Each row is a point. The points of each table are mixes of a few directions, plus a little noise. Count the directions of each table, and those that both share. Where both have some left over, give the other angles between the two spaces (their principal angles), to ten degrees, smallest first.

First, 7 rows:
[[ 35  26]
 [ 20  15]
 [-41 -30]
 [-91 -67]
 [ 49  36]
 [ 44  33]
 [-16 -12]]
Second, 4 rows:
[[-13  -9]
 [ 80  58]
 [-50 -36]
 [-17 -12]]
Directions: first 1, second 1, shared 1

First:
[[   0  -12    4  -15]
 [   0   27   -9   32]
 [   0   29  -10   35]
 [   0  -99   34 -121]
 [   0   59  -20   72]
 [   0   -3    1   -3]]
Second:
[[-55 -87  11  77]
 [ 44 -10   3 -20]
 [ 59  23  -2 -46]
 [-44  -5  -1  28]
 [-33   3  -2  17]
 [ 28  76 -11 -56]]
Directions: first 1, second 2, shared 0; angles 60

First:
[[ 100   46    7   40   28  -59]
 [  27    6  -13    1   44   16]
 [-121  -54    2   -9  -12   20]
 [  -8    1    9   -1  -41  -16]
 [ -35  -27  -56  -21  -10   44]
 [  36   27   51  -10   -8   -5]]
Second (8 x 6):
[[-29 -16 -51 -20 -82  12]
 [ 52  26  -3  20 -24 -43]
 [-53 -38 -56  16  27   7]
 [-13  12  70 -30 -64   1]
 [-50 -17  37 -28   3  37]
 [ 61  22 -25 -12  20  25]
 [ 86  39  16  31  46 -41]
 [-54 -29  13  20  74   1]]
Directions: first 4, second 4, shared 4

First:
[[ 58 -34 -31 -69  35  14 -38 -16  27]
 [ 58 -42 -24 -94  71 -19 -48 -28  38]
 [-23  20   8  48 -43  17  24  15 -23]
 [-19  13  16  37 -25 -19  23   5 -33]
 [ 15 -10   7  -1  -1 -40   6 -10 -37]
 [-23  15 -12   4  -2  65  -8  16  56]
 [-24  24 -16  32 -40  91   5  27  38]
 [-26   8  17   8  16 -26   6  -2   5]
 [ -2   2  17  28 -22 -42  22  -3 -54]
 [-14   3  18   7  11 -40   8  -6 -15]]
Second (9 x 9):
[[  19  -17    2  -33   32  -39  -13  -17   -4]
 [  12   -7   -4  -12    6   -4   -6   -4   -1]
 [  22  -14   -5  -25   17  -15  -11  -10   -3]
 [  17   -5  -10    0  -16   14   -1    2  -12]
 [  22   -7  -24  -18   -6   48  -15    5   23]
 [   1    0  -23  -26   16   62  -24    7   64]
 [-121   53   84   97    1 -111   64    7  -45]
 [  25   -7  -16   -2  -22   26   -3    3   -9]
 [   2    6   -4   19  -27   18    9    8  -13]]
Directions: first 3, second 3, shared 3

First:
[[-52 -43  95 -33 -34 -49  71 -56  19  -5  -4]
 [-20 -35  11 -22 -47 -59  87 -25  -8  24   5]
 [  9 -17  41 -17 -54  -2  47 -13 -39   1  50]
 [-11  24 -57   7 -11 -46  34  29 -18  19  26]
 [ 30 -12 -16   7  25  21 -28 -11   7  -9 -30]
 [ 91 -33 -44  11  10 117 -79   8   6  22 -63]
 [-65  55  39   8  19  28 -59  44  38  -2  11]
 [-22  53 -58  17  12 -38   2  47 -13   6  36]
 [ 41   8 -10  22  80  28 -76 -22   8 -56 -29]]
Second:
[[  -8  -52  -69  -14   51  -21   39   10   41   24  -62]
 [ -43  -17  -57   17  -26   68   -3    8  -13  -50   77]
 [ -32   21   26   29  -52  -27   37  -35  -35  -20   33]
 [ -27    2    8   -4  -58 -121   36  -69   27    7  -16]
 [  51   32   25  -33   53   -9  -45   11  -33   67 -116]
 [  10  -21   -1   24   69   83   38   74   -4  -10   28]
 [ -10   20   -3    0   34   34    9   54  -31    5   23]
 [   2   27  -11  -23  -17  -23  -43  -34  -34   27  -59]
 [ -19   10   31   -5  -18  -80   39   14   45   -7   67]
 [  61   -4   67    5  -18   11  -47  -32   28   -3  -17]
 [  14  -19  -16    5  -18   84  -59   -2    9  -38   43]]
Directions: first 5, second 6, shared 2; angles 40, 70, 90

First, 9 rows:
[[ 24  35  25  18  19  -8  15  -8 -52 -43  -7   6 -61 -51]
 [-14  -9 -21 -18 -17   9  -8  10  32  29   4  -4  46  38]
 [-25  -1 -22  -6 -29  50  52  27  53  22  78  -6  32  28]
 [  2  51 -35 -33 -27   4 -17  19   5  17  -9   2  51  48]
 [-12  -5   0 -20   5  -1 -10   3   4  -1 -26 -17   1   3]
 [ 22  17   1  30  -1 -24 -10 -16 -32 -25  21  21 -32 -10]
 [ 29 -15  35  25  19  13  28  -3 -11  20 -16  21   8 -42]
 [ -9 -47  24  10  23  -5   0 -13   4  -3 -17 -10 -25 -27]
 [-15 -27  -7  -5   7 -38 -50 -20  -5 -15 -27 -13 -21  14]]
Second:
[[ 11   1 -10  -9  -4  26  18   5  -2   4  -5   6   5  -4]
 [ 38   2 -37 -33 -13  93  67  18  -6  14 -17  24  17 -13]
 [  2   0  -2  -2  -1   6   5   1   0   1  -1   2   1  -1]
 [ 49   3 -48 -42 -17 121  87  23  -8  18 -23  32  22 -18]
 [-26  -2  25  22   9 -65 -47 -12   4 -10  12 -17 -12   9]
 [-31  -1  30  26  10 -75 -54 -14   5 -11  14 -20 -14  11]
 [-23  -1  22  20   8 -57 -41 -11   4  -9  11 -15 -10   8]
 [-30  -2  29  26  10 -74 -53 -14   5 -11  14 -19 -14  11]
 [-11   0  11  10   4 -27 -20  -5   2  -4   5  -7  -5   4]
 [ 11   0 -10  -9  -3  25  18   5  -2   4  -5   7   4  -4]
 [ 11   1 -11  -9  -3  26  19   5  -2   4  -5   7   5  -4]]
Directions: first 5, second 1, shared 0; angles 40

First, 9 rows:
[[-41  -2 -14  15  -5  11  20 -47  22  21 -10  28 -25  -9  20   2  16  20]
 [ 16  18 -19  48 -39   1 -52  42  13  -3 -27  37 -36 -43   5  -3  -9 -16]
 [ 12  45  -5  32  -5 -32 -15  23  21  -2 -22  32  -8 -20  24 -30  32  -2]
 [ 18 -25   3 -34  -9 -10 -37  21 -17 -37 -12  17   4  -9 -22 -26  -9  -5]
 [ 19 -12   6 -32 -22  15  44 -18 -25   2  36 -36  16  35  -2  16   3  24]
 [ -9   8   5  10  36 -14  67  -4  -1  24   2 -37  26  26  33  14 -42 -23]
 [  1   3  16  -3  27  22  32  -9  -9  23  40 -62  26  32 -13  43  -5  -2]
 [-63 -24  -2   1  22  43 -13 -65  23  25  12   6 -22  -6 -26  33  27  22]
 [ 46 -12  10 -39  -5 -36 -47  56 -26 -54 -18  14  18  -6 -21 -48 -14 -20]]
Second, 8 rows:
[[   0  -26    0    3   -2   -2   -4    2   27   26   -3    0    5  -20
   -15  -15   10   -9]
 [ -30   82    2   27   25   43 -121   12  -55  -83   -1   28  -52    6
   -23   74   -3   12]
 [  33  -41    1  -14  -24  -20   64    7   23   44   11  -27   32    0
     8  -34    1   -7]
 [ -38   17   -3    6   25    6  -28  -20   -5  -23  -17   29  -22   -4
     3   11    0    4]
 [ -29  -17   -4   -1   18   -7    6  -23   22   11  -18   20   -4  -12
     4  -17    4   -2]
 [  -1   43    1   -1    4    7   -8    1  -43  -43    5    0  -10   26
    16   28  -15   12]
 [  19  -14    1  -12  -14  -12   44    2    3   16    7  -18   19   11
    12  -15   -4    0]
 [  43  -45    3   -9  -32  -14   49   19   29   51   16  -33   33   -7
    -7  -31    6  -11]]
Directions: first 6, second 3, shared 2; angles 90

First (10 x 24):
[[-18  48  28   5   6  -4  44  -1 -67  48  74  27 -86  -3  41  74  55  18
   55 -21 -11  28 -38  91]
 [ 11 -30 -17  -3  -4   3 -27   0  41 -30 -46 -17  54   2 -26 -45 -34 -12
  -34  14   7 -17  23 -57]
 [-15  41  23   5   5  -3  37  -1 -57  41  63  23 -74  -2  35  63  47  16
   47 -18  -9  23 -32  77]
 [ -3   8   5   1   1  -1   8   0 -13   9  13   5 -16   0   7  13  10   3
   10  -4  -2   5  -7  17]
 [  8 -21 -12  -2  -2   2 -19   0  29 -21 -32 -12  37   1 -18 -32 -24  -8
  -24   9   5 -12  16 -40]
 [ 13 -33 -20  -4  -5   3 -31   1  47 -34 -52 -19  61   2 -29 -52 -39 -13
  -39  15   8 -20  27 -64]
 [ 11 -29 -16  -3  -4   3 -27   1  40 -29 -44 -16  52   2 -25 -44 -33 -11
  -33  13   7 -17  23 -55]
 [  7 -20 -11  -2  -2   2 -18   1  28 -20 -30 -11  36   1 -17 -31 -23  -8
  -22   9   4 -11  16 -38]
 [  3  -6  -4   0  -1   1  -6   0   9  -6 -10  -4  12   0  -6 -10  -8  -2
   -8   3   1  -4   5 -12]
 [-16  42  24   5   5  -4  38  -1 -58  43  64  23 -76  -2  36  64  48  15
   48 -18 -10  25 -33  80]]
Second:
[[   6  -69  -17  -34  -15   10   18   66   78   42    2   49   -5   13
     5   -2   60  -39   32  -19   36  -54  -10   16]
 [   1   18   -8    8    9   -6  -11   -6   -2   -4   -2    1   -4  -14
     4   -2  -11   13  -13    1   -8   15    4    2]
 [   2  -56    1  -55  -49   -9  -83   89  -32   -9   31    0  -32   33
    42   26   -6   19   42    5   36  -28  -22  -57]
 [ -19    1   24   28   25    6   29  -41  -32  -14   -6  -34   -2   27
   -12  -20  -31    8  -29   41  -47   25   10   26]
 [   9   -8   -8  -41  -24  -12   22   53   23   13    6   21   -8   17
     0  -17   59   24    7    2   33   -1   -7  -36]
 [   9  -31    1  -16  -23   13  -16   17   17   11    6   14   14   -6
     2   29   13  -44   44  -37   36  -49  -13   -6]
 [  -2   41  -20   41   34   -6  -34  -41   -2   -8  -10    0   -2  -46
     9    7  -51    7  -30   -6  -33   27   14   32]
 [   3   89   10   64   39    9   49 -121  -16  -16  -26  -25   45  -51
   -40    1  -29  -19  -30  -22  -29   33   18   32]
 [ -10   15   18    5    7   -5   27  -17  -34  -16   -1  -27   -5   27
   -10  -23   -5   31  -24   36  -24   32    5   -9]]
Directions: first 1, second 5, shared 0; angles 90

First, 11 rows:
[[-19   8  20   9  51  15  31  37  14  28   2 -46  11  34 -48 -41 -13 -61
  -50   6 -25  19  -7 -32 -11 -12 -32 -27  13 -15  14 -11]
 [ 45 -10 -14 -16 -52 -32 -24 -26 -30   4  -4   6  11 -24  54  48   4  -6
    7  10  16 -37 -27  15 -26  22   2  43  32  37  21 -10]
 [ 41   4 -12 -21 -56 -20 -27 -20 -30   8  -1  13  20 -13  49  45 -13 -18
    0  10   0 -29 -41   4 -15  16  -4  37  52  49  33 -27]
 [-71  42  12  22  38  36  37  33  36 -14  -2  15  17  37 -45 -54   9   6
   -1 -12 -46  57  26 -39  51 -63  -9 -48   0  16   4 -20]
 [ -8  20 -16  -1  45  17  26   4  21   2 -60  28 -62  -5 -18 -13  17  65
   36   9  47  16  24  13 -11   5  33 -18 -93 -60 -45  14]
 [-33  -1  21  14  54  26  22  31  22   8  16 -29  -1  28 -57 -50 -13 -28
  -31  -6 -23  29  14 -19  13 -12 -18 -40 -11 -37  -9   8]
 [-55 -32  25  41  38  -5  23  18  31 -25  47 -44  28  10 -43 -47  37 -14
  -15 -22 -28  19  57 -12  24 -36 -14 -26  -5 -11 -12  41]
 [ 83 -27 -29 -27 -79 -59 -37 -49 -46   6 -18   8  -2 -52  90  84  16  10
   23  20  52 -71 -36  38 -55  50  18  74  22  39  16   1]
 [ -4  -4   5 -12   2  41 -36 -10  -2 -14  22  36 -33  -1 -19  -5 -50  39
   18 -17   1  15  -1  22  37  27  19 -21 -28 -52 -34  12]
 [-39   3  14  15  29  24   9  17  20 -10  21  -3   2  18 -38 -35  -7   1
   -7 -14 -24  28  21 -12  31 -21  -5 -32  -9 -19 -12   8]
 [ 59  -2 -26 -23 -69 -43 -24 -35 -35   5 -24  18   8 -35  77  67  15   8
   22  18  30 -47 -33  20 -36  24  12  58  29  52  25 -17]]
Second (11 x 32):
[[  59   27   -1  -19   14  -42   20   45   -1   67  -46  -23   24   38
     7   -4    3  -68  -43   38   22  -15  -97  -69  -39   20  -33   25
    46   63   23  -21]
 [ -15    4  -16   -4    3    0   -2   12   22   -6  -14    4    7    0
   -15  -28  -11   13   -1    6    0   24    3  -11  -10    6   -8   -5
    -5   28    1    4]
 [   1   23   -2   10   27   -9    1    3  -11   -2  -45    9   14    2
    11  -24    5  -15  -21   35    3   20   -8  -17  -23    3  -32   -2
    18   45   27  -30]
 [  38  -34  -10  -45  -58  -12   11   30   34   53   61  -42  -12   15
   -23   43  -20  -14   12  -49   10  -46  -51  -12    7   16   42   27
    -6  -39  -34   53]
 [ -29   18  -13   10   26    3   -5    8   15  -23  -38   18   12   -2
   -10  -49   -5   20   -6   25   -2   45   16  -13  -13    1  -23  -15
    -4   47   12  -13]
 [ -25   23   16   40   44   13  -11  -37  -43  -46  -41   34    5  -18
    30  -17   21    6   -7   36  -10   25   49   23   -1  -15  -30  -19
     7   14   30  -48]
 [  -8  -11    4    0   -8    8   -2   -4    6   -7   24    1  -10   -3
    -8    7   -1   15   15  -20   -3   -4   13   12   20   -5   18   -5
   -14  -28  -18   17]
 [   1    6   -1   -7   11   -5    9   37   35   21    3    2    3   28
   -30  -26   -3    7    1   -8    8   13  -33  -41   22    0    4   -7
    -9   10  -26   27]
 [  26  -37   10  -24  -49    3    5    1    8   29   75  -27  -24    4
    -9   60   -4   -2   24  -56    1  -55  -15   17   32   -1   51   17
   -15  -77  -39   46]
 [  -3  -21  -61  -39  -69   -9  -17  -27    0  -17  -20  -38   12  -59
    26   12  -46   -8  -15   19  -13    0   32   51 -109   38  -15   34
    20   55   63  -27]
 [ -42    0   76   77   60   51  -10  -68  -66  -70   42   63  -34   -8
    23   27   60   45   42  -27  -18   -7   92   59  117  -62   26  -48
   -37 -121  -39  -11]]
Directions: first 5, second 4, shared 1; angles 40, 70, 90

First:
[[  4 -24  18  55  18  49  33  61   7 -24 -50 -51 -23  61 -33  97  62 -50
  -28  31 102 -30  82  49  12 -58 -51 -45 103 -49   6  58]
 [ 22 -15 -10 -17  13  24 -51  30  20 -59 -54   3  59 -25  14  67  33  31
   33  35  13  53  53  48  -3 -60 -54  28 -23 -13 -34 -16]
 [-17  33 -34  -4 -48 -65  17 -40  -3  65  33  16 -22  23 -34 -46 -22 -13
    8 -37 -63 -23 -90 -80 -21  75  73 -42   2   8 -38 -10]
 [  9  -7  16  22 -13 -10  10  -8  23  18 -16   2   5  23  13  -6  -3   7
   -2  -5 -26  -7  -7 -23   5 -15   5  38 -36   5   5  33]
 [ 28  22 -13  52   7  -4  18 -42  -2   6  16 -22 -26  10  -8 -62  10  16
   12  -7   4 -19 -22  14   9  17  24 -39  45 -12   6  17]
 [-24 -38  10 -72  53  49 -49  33 -37 -80  10   5  28 -47  22  68 -20  14
    8  30  36  30  55  52  15 -46 -52  33  -4  -9  14  -8]
 [  3  31   3  18 -29 -19  33   1  13  55   7  12 -20  -9  -5 -57   8 -26
  -30 -22  -1  -6 -18 -14 -18  49  19 -25 -11  34  16 -56]
 [-26  -1  10 -54   0 -25 -12 -35 -21  19  55  36   0 -36  31 -59 -68  21
   -2 -26 -65   3 -53 -45   3  39  35  52 -76  38  25 -18]]
Second, 8 rows:
[[  17  -56   26   10   -7   17  -35  -36    5  -55  -33   36   60  -93
    86  -83  -28   56   11   30  -39   56   35   98    5  -12  -44   78
   -79   31   -2  -65]
 [ -49  -81   23   -2  -35   -5   18    2  -23  -25  -39   32   18  -53
    62  -65   -6   -6  -24   -8   12    5   42  119  -47   40  -28   -3
    -4   20  -11  -63]
 [ -12  -15    2   -2   -4   -9    6   -3   -4   -1   -7    4    1    4
    12   -9    2    4    2  -11   -1   -9    0   16  -14    7    3   -2
     0    1   -2    9]
 [  19   46   -8    4   -4   43   -2   43   -4   17   25   -9  -17  -32
   -61   45   -1  -70  -47   51   43   24   21  -31   36    9  -25  -42
    49    3   -2  -90]
 [ -35    6  -13   -9    0  -35   34   10   -7   32    6  -17  -38   79
   -30   34   23  -17    7  -50   16  -57  -29  -39  -31   16   41  -47
    43  -22   -1   80]
 [  29   71  -19    0   18   16   -3   23    9   31   36  -28  -28   35
   -72   69   10  -37   -7   17   18   -5  -20  -93   36  -14   15  -33
    38  -16    5   11]
 [ -13  -34    7    0   -8   -9    1  -12   -4  -15  -17   12   13  -15
    34  -31   -3   19    5   -9   -9    1    8   43  -17    7   -7   15
   -17    7   -2   -2]
 [  46   61  -21    1   41  -17  -22  -29   29   14   28  -30   -6   73
   -30   42    5   51   56  -19  -42  -15  -57 -111   30  -53   44   33
   -29  -24   13  121]]
Directions: first 6, second 3, shared 1; angles 30, 80
